Rows are points. A path goes straight from each point to the next, and from the last back to the first. The post is the endless flat space through its rows: a point in 2 columns, a line in 3, a plane in 4, and so on, so that a path can go around it. Count how often the path circles the post. Going back the other way cancels.

Post:
[[16  2]]
Path, 25 rows:
[[ 27 -47]
 [ 90 -10]
 [ 61  39]
 [  7  55]
 [ -9   4]
 [-26 -38]
 [ 28 -52]
 [ 64  -7]
 [ 52  41]
 [  2  25]
 [-49  -1]
 [-49 -55]
 [-14  -1]
 [-17  42]
 [ 42  47]
 [ 66  21]
 [ 57 -30]
 [  6 -54]
 [-13  -6]
 [ -1  43]
 [ 46  51]
 [ 91  43]
 [  1  81]
 [-29  27]
 [-23 -37]]
Times around: 1

Post, 5 rows:
[[-54 -10   5 -19  90 -96]
 [-37 -11  25  16  -8  71]
 [ 51  -1 -19 -10 -29  29]
 [-59  11 -32 -28  26   6]
 [ 63  33  -4 -65  -4  -4]]
Path:
[[ -78    2  -22    0  -17   54]
 [ -28    2   32   60    1   -7]
 [  36   -4  -25   36   -5   28]
 [  17  -14   -8  -58   50    2]
 [ -95   -5  -27  -68    5   55]
 [  62   40   91  -80  -14  -60]
 [-106   40  -24  -18    5    7]
 [ -29  -29  -14  -33  -43   28]
 [ -56  -12   -9  -43    2   35]]
Times around: 1

Post (8 x 9):
[[ 30  12 -55  18 -36   4  84 -18  24]
 [ 43 -10 -13 -74  13  -8  23  33 -31]
 [-10  68  71  24 -29   3 -45   7 -81]
 [ 37 -28 -69  20  59  34  84  16  36]
 [ 64 -23 -88  32  24   5  20 -35  47]
 [ 31 -32  26  -3   8  20  19 -68  -7]
 [-53  10  53   4 -48 -30 -26  17 -22]
 [ 20   1 -17  -3 -29  42  26  19  59]]
Path (17 x 9):
[[ -7 -19   9  -2  49 -16 -12 -59  22]
 [ 25  37 -18  52  43 -22  78  22  10]
 [ 70   6  55  20  -5  33  13 -59 -48]
 [ 47 -85   8 -79   0  43  23 -23 -42]
 [-23 -72  54 -17  -2  77  24  19  21]
 [-10 -15 -56  29 -30   3 100 -33   9]
 [ 34  13 -30 -85  35  18  47 -19  -6]
 [ 65  -2 -36  33  85  30  59 -23   5]
 [ 55  49  15  23 -45 -35  24 -46  -8]
 [ 55 -50  31  12  -3 -28 -11 -12  24]
 [ 69 -43 -81  22  16  31  81 -53  27]
 [-11 -14  -6 -57 -10  25  36 -36 -43]
 [ 31  29 -58 -21 -35 -41  75 -42   4]
 [ 44  65  32  85   0  71  71 -40   2]
 [107  -5  31 -25 -60 -11  31 -71 -26]
 [ 40  53 -30   9 -31  23   6  62 -31]
 [ 42  48 -26  37 -12  71  56 -25 -31]]
Times around: 3

Post:
[[-29 -18   1  -7  -7 -75 -33  -5  29   1  12  44 -25  30]
 [ 29 -58 -21  74  10  39   0   1  -5   2  -9  27 -16   6]
 [ 26   2  44  16 -13 -11 -49  47 -35 -19   4 -12   6 -30]
 [ 82  52  15 -50  33 -34  35  63 121  61 -36 -30  69 -36]
 [-15 -22  22  13 -25  27  10 -39 -15 -22  12  34  34  27]
 [ -4  33   1  39  11  -3  -4  28  74 -17  29   1  30   8]
 [-16  35 -12  32 -46  -6 -56   9 -14  20 -19   2  12  28]
 [-12  28 -12  26 -81   8 -27   2  -4 -23  18  19 -63   9]
 [ -2  39   3  28  -8 -73  14 -32 -11  25  29  -4  -9   1]
 [-40   4 -33  -7  14   1 -11  37  -7  -1   5  -1 -22 -20]
 [ 79  95  87 -43  73   6  42  58  78  73 -62   4  36  15]
 [  8 -16  44  30  23  32 -45 -59  15  29   7  14   3 -18]
 [-52  -1  25  46 -70   3 -13  31  17 -12 -61 -47 -30  11]]
Path (22 x 14):
[[ -4  35 -54  48 -14  27   9 -17  -6  -3 -26   4 -74   1]
 [ 48  27  28 -31  22   9 -24  26   5   0  -4  27 104 -63]
 [ 76  13  28   6 -82  -4  16  -3  44 -37 -37  22  53  14]
 [  1 -16 -55  14 -32 -45  20 -28   5 -10  12 -24  40  34]
 [ -7 -46  37  43 -22 -28 -26  31  95  -1 -15 -61  -7 -27]
 [ 17  54   5  -3  58  13  31   2   7  57 -14 -55 -45 -25]
 [-58  42  30 -36  25  14  30  21  66  57 -24  -5 -38  67]
 [  1  -1  -8  36 -46   1 -22  -9  43  44 -10 -25  37 -11]
 [ 39  68   6 -29 -21 -15  11  37  62  23   0  27  13 -10]
 [ 25 120  50 -22 105 -61 -37 -43   9  49  10   1  80 -38]
 [ 38  71  -9   3  12  82 -10 -28  57  17  14 -28   5 -27]
 [-43  49  18 -12  -1  20 -53  49 -28 -20 -66 -61  18   3]
 [ 32  72  11  57  58 -38 -18   3 -48  11   6  84  15  33]
 [ 35  50  18  31  38 -29  -3  35 -39 -20 -10  41  60  -3]
 [ 11  24 -49  57  -8  -8 -41 -20  27  -9   8 -39   4  15]
 [ 35  22 -21 -53 -60  -7  10   9  65  21 -12  15 -34  13]
 [ 30   9  19  68 -29  27  48  17  36  50  10 -45  25   1]
 [-52 -32  -7 -24   6  17   3  11 -21  46  -8 -48  62 -10]
 [ -4   5  30  16  12 -61  16  28  16  30  37  -4   9 -42]
 [ 24  13  36  79  -3 -71  23   5   8  33 -14  27  46   0]
 [-53  53 -30 -46 -32 -20 -26  38   0 -38 -19  12  18 -16]
 [-18 -65  26  17  15  22  11 -19 -12  -3 -72 -51  26  -4]]
Times around: 2
